Each wall is flat, endless, passes through zero and stands at right angles to its row. A trip goes straight from one point to another. Which walls does it cross, in order?

Walls:
(1): [-17 -38  10]
(2): [-60   9  31]
(3): [-9  1 -9]
(4): [ -6   1 -25]
Trips:
[-18  -4  -9] to [ 36 -43 -36] -> 2, 3
[21 14 28] to [ 16 -19   7] -> 1
[  5 -41   5] to [ 9 34 28] -> 2, 1
[20 -4  3] to [  2   2 -10] -> 4, 3
[12  8 40] to [-11  -6  13] -> 1
[-26  37 -27] to [ -4 -40  12] -> 1, 4, 3
[95 47 36] to [13 19 45] -> 2
[-62 -22  38] to [54 -9 -4] -> 3, 2, 1

Walls:
(1): [ -8   5  17  -2  13 -26 -15  17 -26   3 -10]
(2): [ 22 -19 -14 -43 -15  14  -8 -22 -29  -4   9]
(3): [ 32  13  13 -11   9 -33  -5  -1 -39  10  33]
(4): [ -7  -5  16  17 -41 -43 -28  20  -2  19  17]
(5): [ 18  11  28 -12  10  39 -19 -17  12  22 -16]
Trips:
[ 14  39  11  19   2  36  10  31   4  20 -40] to [-21  19 -34 -20 -22 -24  19 -45   1 -23 -68] -> 1, 5, 2
[ 39 -21  36  13 -14  19 -53  24  37  16  18] to [-13  28  -4 -15   3  10 -26  -5  -8 -37 -22] -> 3, 1, 2, 4
[ 23 -24   0  -2 -48  29  -6 -53   5  -6   9] to [ -7   9 -17 -18  33  -7 -34   3   3 -19 -14] -> 1
[ 14 -38  -1   4 -24  23  21  14  19 -16  19] to [ 62  -4 -20  12  28  11  28  12 -11  33  30] -> 3, 5
[-19 -32  27   9 -12 -15   4  21  11   9  -7] to [ 14  -9  18  -1  -7  -8 -10  -6 -14  23   5] -> 3, 5, 2
[-37  -4  -3  27  -9  -8  36 -30   8 -17  -4] to [ -4  -5 -17   5  -3  16  23  -3  34 -14  19] -> none
[ 26 -17  -5 -14 -14   9  27  -4  14   4   5] to [  5 -14   8 -20  26  29  26 -52  -5   6  35] -> 3
[-13   8  43  -7  17  12 -30  47 -16 -27  14] to [ 95  25   8  18 -29   5 -21   2 -12  39  -4] -> 2, 1
[-38  21 -20  18  10 -10  18 -41  19  15  31] to [ 23   1  -4  43  19  19 -20   7  13 -17 -23] -> 5

Walls:
(1): [ 33  10 -76 -10  24  10 -18 -25  65  26  -2  -8  41 -12 -23  34 -14  48
  29  19   1 -10  -1 -15]
(2): [  9  30 -17  16  47   8  38  36  -7 -13  41   6  18  29  40 -18   6  36
  26  31  37 -53   0 -34]
(3): [ 25  11 -11 -19  21  34  -4  93   7 -12  38  14 -19 -64 -19 -18 -27 -34
   0  -8  -8 -29   7   6]
(4): [ 14  43 -23   2 -49  37 -19 -30 -51 -19 -35 -53  -3 -25  15   3  10  68
  21  -8 -12  31  -6 -27]
(5): [-74  47 -53  20  35  12  30 -71 -39 -16  10  11   0 -33  39  55 -55   5
 -10  26  28  16  -1   0]
(6): [  3 -50 -62  35  -5  -1 -45  21  11  -9  30  -7 -57  -9 -24  -1  -2 -15
  32  41  -8 -65 -13  -4]
Trips:
[-37 -19  21 -12  23   4  20  40  16  19  36 -12  17  -4  21 -73  21  -1
  18  -6  -6  26  10 -29] to [ 22  51 -47   3  62  -1   6 -40 -22 -86  19   7  29 -30  37  25 -86  -5
 -25 -46  15 -21 -19 -14] -> 5, 1, 4
[ 19  76   5  10  46   7 -40  -1  34  40 -13 -27 -23 -48  71  16   3 -14
   4 -48  30 -44  54  -4] to [ 13  19 -48 -58  15  17  44  16 -17   3  30  16  -2  21 -11 -16 -15 -31
 -23   8 -18  23  -8 -13] -> 4
[  7   6 -33  -5  30 -37 -45  11  -7 -10 -10  -6  11 -18 -35  34  19  -7
   9 -14  58  37  27  37] to [ 21  35 -12   7 -36 -15  17 -19 -51  42  31 -37 -34 -20 -91 -22  41 -39
   4  53 -20 -11 -55  22] -> 4, 5, 1
[ 41  -3   3  14 -16  -4   0 -18  33 -29  41 -28   0  -7  14  61  33  22
 -19 -15 -53   0   4  -1] to [ -3 -14 -57 -24  18 -54 -25 -29  25  21  -7  10  32  -5   7  43  -5 -62
  56 -28  -4 -11  14  59] -> 4, 5
[-18  13  44  11  -2  54 -21  42 -44 -59  14 -49 -40   2  20  -8  -8 -44
 -10  23 -24   8   4  42] to [-24  47 -14   9  13 -14 -15  14  14 -84   5  -9  38  14   7  29  -8  30
 -27 -61 -64  33 -16 -38] -> 5, 6, 3, 1
[ 13  55  -9  18  53  47   8   0 -53 -44  75   9  16 -16  14  30  31  21
  38 -33  28  36 -43  -2] to [-25  40 -39 -21 -12  21  21  15  38   6  64 -20   6   1  18  28  72 -39
  52 -11  83 -40  36 -32] -> 6, 4
[-62  12  -7 -39 -36  35 -15 -25  -3  24 -13  -2  14  13  10  -6  21 -30
 -53  52  23 -18 -10  15] to [  0  19 -12  -8  19   0 -12   6  12 -48  13  60 -19 -11   6  35  -6 -32
 -26  24  30  -2 -61 -10] -> 6, 3, 2
[ -5  12 -43 -34  17   6 -16  -3 -57  42 -22  41  -3   0   3  21   2  51
 -18 -66   9  53  58 -43] to [  9 -19  -3  39 -55  51  17 -29 -19 -38  32  -5 -20   0  -5  43  38  37
  -1  -2  -7 -36  28  33] -> 6, 1, 2

Walls:
(1): [ 23   4  25 -57  -1  57 -34  63   3   8 -10  24  34  13  44  46   7  43
 -36  57  25 -12   4  -2  18  17 -44   9 -11 -29 -25  53   1  -1 -61 -26
  44 -19  32   8 -45  28   5  -1 -25 -24 -29   4]
(2): [ 35 -46 -15  38 -20  21   1 -59 -16  -3  78 -36 -26  37  41  -7  17   0
 -41 -71  -5  18 -39   4  46  14  43  13 -18  11 -15 -11  53  27  19  -8
  -7  17 -24 -28   3 -43 -48 -72 -30  21 -12  40]
(3): [  7  54  23  20 -50 -24  22  -9 -22 -28 -51  36 -27  21   7 -53 -39 -34
  48 -61  61 -25 -11  -6   9  20  32  -4  -9  22  48  -1  30 -37  35  -1
  -2 -20 -15 -51  -6 -53 -32 -29  26  35  -4  -2]
(4): [ 47 -34   5   5   1 -33   5 -50  -9  15 -13 -34  42  45  38 -16 -12  33
  57  -8  -3   2  18 -32 -31   7  77 -44  41 -35  28 -36  41  20  53   1
  -1 -15  30  18  60 -28  59 -26 -11 -19  29 -21]
(5): [  8  -5  19  20 -70  22  42   9  15 -36   3 -11 -32 -25  22  -2  35  -4
   8  20  10 -16   2 -61 -58  -6 -20  -3  45  21  47  13 -30 -20   1 -20
  -3   6   1  -7 -47 -11  -8  30  18   8 -19  -5]
(6): [ 15 -32 -10 -51  44  21   7  68   1  26  15  44  -1  -2  -8  -3   0  33
  -7 -41 -56   4   1 -68   5  -5 -39 -44 -56  -5  33   9  15  11   5   7
   3   9 -33  31 -36  18  34   4 -25  -8 -18 -16]
(7): [-53  18  -5  23 -20 -19  -1 -35 -16 -21  26  18  14 -10  13  21   4 -50
   8 -37  76 -11   1  23  11  29   1  35 -78  11  55  39  -1  -3   3   9
  27  95   2 -11 -48  14   0  16 -13   9   3  13]
Trips:
[-24   0  -6  -5  -8 -39  24   2  26 -14  55 -72  44   3 -42 -39  17 -26
 -17  -4   3  23  22  -6  -2  35 -16  40  13   2  48   9  51   2 -42  57
 -39 -15 -11  23 -13 -20 -27  -6 -34  25 -35 -18] to [-15   7  16  -9  38  19  36 -15 -16 -31  11  31   9   7  15  15 -24 -10
  -7   4   0 -38 -11   9  44  38  -1 -33 -11   9 -42  -4  17  29  19 -47
 -41  10   8   0  13  -9 -48   7  -7  71  19 -16] -> 3, 5
[ 18 -62  -6 -28 -18 -24  29  63   0 -21 -11   6 -11   7 -11  35 -47  28
  22 -35 -12 -14  55  20 -40  -6  28 -27  -4  27  15 -17 -20 -56  -9  -8
 -16 -11  29 -13  20 -26 -59 -17 -16   7  33  11] to [ 52   3  24  26 -14   4 -18  21  36  53 -19 -14 -16 -24  35  -3 -24  19
  19  17 -17  -6 -10 -58  65   4   1   2 -27  -7 -50  67  -7 -19   3  -8
   3  22  -8  43   7 -16  19  17   9   3  21 -28] -> 1, 3, 5
[ 42   2 -15 -26   3  42 -61 -17 -65  32 -40 -13  31 -43   5 -19  19  66
 -14 -29  49 -30 -32  -6  33   6   0 -50  19 -20  -7 -15   8 -28  17 -12
  34 -27  14   1 -52  42 -46  25  22 -12  25 -19] to [ 30 -29  53   3  -4  10 -17 -10   2  38   9   7 -11  18   9  19 -31   9
  -3  -2   3   2 -18  -7 -24  22 -11 -15   7   4 -36  19   8  54 -32   4
  -4 -41 -63 -19 -22 -38 -25  34  25  16 -14   6] -> 2, 4, 5

Walls:
(1): [-23  -2  30  -8 -21 -34 -25   0  16  20  14   3  18  39 -15  -6  18 -23
 -13  15 -56  29 -30  -9 -27   3 -61 -33 -19  16 -16  -8   9  18 -22 -20
 -25   2 -14  24   2  13  15 -15 -15  -2  47  31]
(2): [ 19  21   8  18   0  32 -22 -30  34  12   7  -4  -3 -10 -16   4 -23   0
 -12 -12  17 -26  19  -4 -40   3 -20  30  -9   7  29 -17   8  13  -1  -5
  35  20   0   3  20  56  -8   8  -2 -17  -8  26]
(3): [-15 -19   7  40  36  -8   9 -56 -30  19  -8  32 -21  10  11   0 -17  12
 -25  -2 -34   7  17   5   2  39 -75   5  16  40   7 -15 -22 -10 -26  23
 -27 -17  12  10 -19 -17   9 -10  25 -15  39 -17]
(4): [ 35  -8  -4  49  -5   2  12 -12  32   4  27 -33  25 -14  -1 -17 -36 -28
   9  33  11 -40 -37  19 -18  -8  27 -12  25 -16  -4  21 -10  -4   2  24
   0 -35  -8  55   4  -5 -23   1  -4  44 -41  -9]
(5): [ -7  20  23   5  12  15  25 -12 -12 -33  31 -13  20  10 -37  -4  15   3
 -38  15  -3  16   2 -16 -19 -36  19  20  12   9  -2 -24 -21  14  24  -6
  43   6  -6 -31  24  -1 -26 -44  13 -24   9  28]
(6): [-22 -24   1 -26  -1  13 -20 -34 -37 -18 -35   8  34 -14  16 -11  13  22
  -4  17   9  -9  12 -32  -7  31  -8  25 -24  27  45  -4   4   7 -13  26
 -26 -16 -26  -2 -18  14  24 -15  -3   2  -2   7]
(7): [ 22   5  13 -33   1 -16  10   2  12  15  -8   7  19 -16  -5 -13 -11  23
  25  -4   9  -3  37  -9 -42   0   1  12   6  27   3   5  14   1 -18 -13
 -19   2  25  16   8  29  12  -9 -15   0 -15  -1]
Trips:
[-26 -15 -18  -8 -12   1  34   0  19  19 -14  -4   1   2 -14 -23  29 -14
  -9 -29   0   1 -25   0  17  14  21   8 -28  17 -10  -2  -3  -8 -17  -4
  -6  38  -4  20 -37  -5  17   0  -1   6  -4  -2] to [ 47  25 -34  21  29   7   5  -3 -18 -32   4  -3  34  26 -11  49 -36 -11
   4  22 -25  -2 -38  35  47  -2  -7 -36  24   5  33  23   5 -17   9  24
  -7  -8 -24  -9  24   9 -13  15  10  14 -16  29] -> 4, 6, 1, 5
[ 23 -40   4  18   5 -17  -5 -11   6  20  -4  19 -26  -7  -1   1  26 -12
 -13 -33  -4 -12   2  20 -35  -1   1   5 -26   8  -6  19   8  16 -20  -1
  -9  -9 -20  16 -23  -1  -4  -6  10 -18  51 -10] to [-22  21  -2  33 -70 -30   0 -19   7   6  21 -15 -15 -17   1  -7   6  -5
   9  18 -44   1 -17  27 -24   0  -3  -2  28  -1  16  17  22   9  15   4
  -6  38  14   9  50  35  29  -1 -13 -20   9  23] -> 6, 4, 3, 5
[-15 -28 -15   1   9 -24   7  11  -9  17 -14 -23 -30  20  -1  13   5   7
  23  -7   1  -5   8  -4  41  -6 -28  20   7   8  31   5   1 -14 -13  -8
 -24  25 -27 -13 -21  -5 -13   1 -17  31 -20  19] to [ 24  13  31 -24 -19  11  19   6   4  -8 -11  21  13   9  12  38  34  37
  14  -4   1 -32   4 -22  23   5  17  -4  24  -9  14  -1   6 -27  63  12
   1  -6  -3   6  -8 -31   5 -23 -11   4   4   7] -> 3, 5
[ 40   0   9  29   1  -6   4  32  -4  -6   2  -6 -42 -17   3   8  -7   6
  10  11  27  17  20  16  -8   7  -8  -6 -25 -22   6  -2 -36 -12  37   9
 -37  -2  21  13   5 -34 -10  23 -14  12 -13   2] to [  1  32  95 -43 -27  -7 -43 -11 -32 -39   0   9   4 -14   6  48  24 -12
  25 -17 -28  -3  19   4  -6  -4  25   1 -18   2  28  -7  -4  18   8   4
  35  -2  -6  -8  -6  -8 -25 -26 -27  22   1  -6] -> 7, 4, 5, 6, 2, 1
